Each row of a before or after table is a point. One or more steps were done to the points. Then noise was added and the rows were shuffled. The steps act on how far a point lies along the listed directions, d1 being the first. Name the steps. A step turns or swaps two directions, mirrors them in a line or flattens them onto one, adds a multiple of one to another, or multiplies one. Angles are multiples of 10 degrees, from the lower direction toward the higher: turns from -170 to 170, lines from 10 to 170 but not 90. Use the fewest steps. Two steps may share a direction if one is a turn and the other turns, adds or multiplies; they go together, in the order done. Otherwise the lowest direction goes first.
In the rows, zero is written as 128.

Directions:
(1): [167 139 155]
(2): [ 99 150 161]
(3): [124  85 152]
Before:
[[140 105 122]
 [154 119 142]
 [126 144 175]
 [129 195 139]
 [147 162 120]
 [127 110 111]
 [150 165 105]
 [ 93 167 100]
 [103 191 116]
 [ 85 120 134]]
After (10 x 3):
[[105 141 130]
 [174 137 110]
 [109  72  93]
 [143 151 152]
 [117 147 148]
 [139  99 145]
 [160  76 115]
 [118 129  90]
 [127  62  91]
 [126  86 143]]
Steps: add 0.3 times d3 to d1; turn d2 and d3 by -160 degrees

Directions:
(1): [ 90 131 111 115  78 148]
(2): [140 147  90 151 146 173]
Before, 11 rows:
[[ 78 103 105 120  72 151]
 [100 127 136 117 119 132]
 [164 160  77 178 173 180]
 [ 70 134 106 108  73 158]
 [133 101 137 153 172 116]
 [119 135 121 115  99 143]
 [126 117 129 130 113 137]
 [137 135 106 156 146 155]
 [161 139 113 148 169 123]
 [182 128 183 135 191  85]
 [144 114 120 139 141 118]]
After:
[[138 120 121 135 124 138]
 [ 89 112 179  83  65  86]
 [118 135 119 130 141 154]
 [147 142 112 132 138 149]
 [145 153  86 157 173 181]
 [141 123  80 162 155 177]
 [129 108 131 127 120 107]
 [ 95  92 151 127 124 104]
 [173 113 180 138 181  59]
 [148 115 150 141 157 106]
 [130 117 154 116 131  78]]
Steps: turn d1 and d2 by 100 degrees

Directions:
(1): [150 132 149 138 132 185 137 149 178]
(2): [128 105  77 178 166 128 126 138 134]
(3): [150 159 143 122 186 141 113  90 110]
Before:
[[137 134 127 135 139 134 128 130 131]
 [104 113  67 149 176  86 124  77  64]
 [122  96 139 150  37 137 160 204 168]
 [155 144 118 107 127 133 109 115 107]
 [136 111 144 141  76 146 158 145 179]
 [123 106  92 147 181 115 122 122 108]
 [132 163 152 129 153 137 141 101 120]
 [173 125 162 116 176 160 136 126 159]
 [149 136 160 120 137 170 150 159 181]
 [ 92  68 103 164  37 148 148 186 160]
 [157 137 157 129 118 171 118 160 154]
 [129 130 133 150 114 164 140 147 168]
 [113  78 107 124  61  73 133 130  89]]
After (13 x 9):
[[136 134 151 113 140 135 146 144 151]
 [134 107 140 135  77 127 150 131 157]
 [111 114  78 162 167 118 138  95 100]
 [ 85  71  93 167  41 136 146 181 152]
 [124 125 124 143 114 139 141 140 149]
 [129  98  95 146 167 124 130 128 117]
 [136 161 149 124 162 133 135  99 113]
 [133 134 131 138 136 126 136 127 128]
 [157 143 117 105 129 138 112 117 112]
 [154 134 149 126 126 142 113 146 133]
 [113  97 127 148  38 120 162 193 154]
 [122  82 117 130  59 104 131 149 112]
 [163 126 155 111 176 133 132 110 133]]
Steps: multiply d1 by 0.4; add -0.3 times d2 to d3

Directions:
(1): [ 88 133 117  95 107 111 132 134 166  88 175  99]
(2): [145  85 120 138 103 111 134 108 132 175 185 148]
(3): [ 87 132 169  86 119 132  96 117 133 181 111 123]
(4): [112 129 177 180 128 124 161  94 171 125 118 116]
(5): [139 126  88 138  75  97 103 106 150 131  81 112]
Before (14 x 12):
[[110 142  97 136 174 108 156 128 139  27 107  92]
 [132 158 154 119 169 154 107 141  97 148  47 131]
 [146 136 141 106 188 149 137 142 109 128 124 182]
 [132 166 125 140 166 147 115 158  78  93  74 161]
 [153  65  75 132  86 122  83  81 116 245  94 151]
 [134 123 160 149 166 136 101 114 101 183  79 143]
 [165 104 104 152  89 109 105  86 125 196  96 156]
 [128 145 143  87 174 157 118 167  79 141 116 148]
 [137 130 135 152  90 133 119  91 131 164 104 127]
 [198  85  88 155 109 125  84 106 101 194  62 159]
 [145 122 117 136 108 135 101 132  92 147 125 137]
 [170 139 144 174 164 149 155 141  85 136  84 153]
 [133 140  92 139 138 119 161 128 150  70 138 122]
 [149 147  98 133 155 139 145 149 149  46 137  98]]
After (14 x 12):
[[140 130 117 148  88 130 125  99 133 142 118 123]
 [116 140 122 116 137 125 137 119 141 116 115 125]
 [134 135 144 100 183 145 139 141 122 121 134 173]
 [128 143 139  99 169 153 135 166  93 117 130 138]
 [156  65  52 146  84 112 108  88 137 196 125 137]
 [172  88  84 138  97 110  92 107 130 165  92 137]
 [133 126 133 148 160 127 117 125 116 138 110 129]
 [ 91 142 127 114 173 115 130 121 132  76  80  98]
 [108 167 136 124 159 141 114 155  95  90  84 149]
 [155 103  93 148  83 100 114  90 140 170 117 149]
 [136 144 150 138 147 140 145 141 104 135 103 136]
 [128 149 132 107 153 147 120 141 142  99 111 101]
 [137 121 120 135 101 131 105 130 103 136 134 131]
 [130 160 134 124 164 146 123 145 113 108  76 122]]
Steps: multiply d1 by 0.4; multiply d3 by 0; multiply d4 by 0.7

Directions:
(1): [112 158 135 153 133 121 124  73 160 112 109  62 127 109]
(2): [149 100 127  95 130  89  87 112 118 135  67 132 164 110]
(3): [130 161 127 112 133 141  97 111  80 132 176 130 145  68]
(4): [167 117  98 105 118 148 167  75  84 132 126 109 119 159]
(5): [134  99 104 102 164 125  85 101 163 104 160 141  81 136]
(6): [151 102 191 134 121 123  94 142 103 136 151  80 115 158]
Before (14 x 14):
[[ 96 129 122 123 148 119  93 118 164 110 134 133 111 103]
 [109 142 112 140 124 125 139 126 168 116 110 130 125 139]
 [135 103 156 120 136 112  83 166 124 139 127 140 129 136]
 [136 146 147 131 116 162 132 117  90 137 177 100 110 148]
 [146 100 164 115 150 101  72 121 138 129 118 104 124 126]
 [147 110 131 117 125 138 152 138 115 136 149 161 108 155]
 [109 138  94 124 128 128 110 127 142 116 127 151 131  94]
 [153  97 159 106 138  94  81 114 133 136 117 116 132 110]
 [112 144 117 136 117 122 156  90 130 122 104  93 138 119]
 [113 143 110 114 151 114  78 118 144 129 133 132 131  96]
 [138  90 130 121 152 131 100 120 150 116 170 140 103 135]
 [166  97 119  83 126 128  84 101  99 128 130 142 139 100]
 [137 101 118  98 153 126  92 140 126 131 156 164 104 126]
 [149 114 106 104 126 132 146 115 120 140 109 138 149 127]]
After:
[[118 170 132 142 132 153 144  97 119 123 179 120 112  96]
 [126 142 135 131 106 143 139 162 102 136 152 145 137 140]
 [132  87 127  86 151  50  55 128 174 132  33 173 173  69]
 [105 136 124 114 154  92  51 127 160 122  99 144 152  67]
 [156  83 123 104 107 129 161 129  88 138 115 128 120 184]
 [ 99 128 131 138 130  85 104 167 174 142  50 144 167 118]
 [ 72 136 144 148 124 108 122 191 175 131  91 167 149 103]
 [ 66 160 122 166 147 123 123 168 199 117 137 173 152  65]
 [102 151 108 157 135 181 173 114 169 108 190 116  57 182]
 [ 75 170 129 149 144 105 101 141 177 126  96 141 157  56]
 [115  99 120  96 166  63  51 152 185 126  53 188 167  72]
 [113 131 137 148 102 115 132 151 133 134  88 117 153 122]
 [170 109 126  95 121 118 124  87  94 148  93 102 166 122]
 [140  96 121 100 124  73  78  91 167 121   9 125 186  81]]
Steps: turn d1 and d3 by -140 degrees; multiply d3 by 1.3; multiply d2 by 2.5; turn d5 and d6 by -110 degrees; add 1.5 times d6 to d4

Directions:
(1): [ 98 118 164 121 124 125 139 167  88 117 140 161 159 164  52 106 106 129
 136 123]
(2): [102 125 118 169 164  72 128 149  99 111 151 137 180 109 176 133 128 108
 102 105]
(3): [111 142 156 145 110 143 107 115 148 130 179 167 121 169 162  88 161 115
 103 178]
(4): [140 103 189 137  96 153 128 166 141 128 132  68 151 125 137 166 127  83
 109 140]
(5): [148 124 136 177 145 105 108 117  97 182 124 114 115 158  95 160 194 141
 128 124]
Before, 8 rows:
[[146 113  85 131 164 106 123 137 114 133  90 109 128  90 121 156 132 150
  141  78]
 [113 113 173  88  90 191 125 152 127 130 124 127 125 169  79 123  99 133
  131 133]
 [119 125 165 127 141 115 135 166  83 137 119 132 164 152  76 142 139 132
  128  97]
 [129 107 141 123 108 143 124 126 142 148 122 100 112 136 111 144 119 129
  127 156]
 [151 135 106 123 164 101 130 122  92 187  92 112 105 139  57 177 158 160
  153  75]
 [114 121 106 129 150 103 134 132 116 104 139 165 139 121 126 120 133 125
  137 108]
 [125 110 125 128 134 125 134 135 138 119 121 101 147 112 162 127 104 116
  121 125]
 [165 143 100  62 108 165 135 101 164 118  80  94  84  99 114 134  99 168
  160 127]]
After (8 x 20):
[[ 80 135 198 118 128 124 133 186  59 130 148 197 177 210  10  82 137 143
  133 124]
 [119 111 139 146 122 126 113 123 129 145 136 116 118 138 132 136 127 127
  116 161]
 [115 116 118 108 140 120 136 145 112 102 130 155 138 124  92 120 114 125
  147 104]
 [129 123 114 123 134 140 123 107 161 123 137 118 125 123 182 109 122 123
  120 148]
 [122 157 101 128 165  91 109 107  93 191 132 178  95 182  65 121 180 169
  138 105]
 [146 163  73 116 144 119 118  74 161 118 123 123  93  93 214 114 145 161
  127 137]
 [139 140  68 134 153 111 101  94 148 139 128 162  94 118 159 103 169 158
  134 123]
 [ 66 106 199 116 110 154 125 188  74 122 150 174 181 201  54  96  97 125
  117 119]]
Steps: multiply d1 by 2.5; flatten d2 and d5 onto the line at 100 degrees; mirror d3 and d4 in the line at 60 degrees
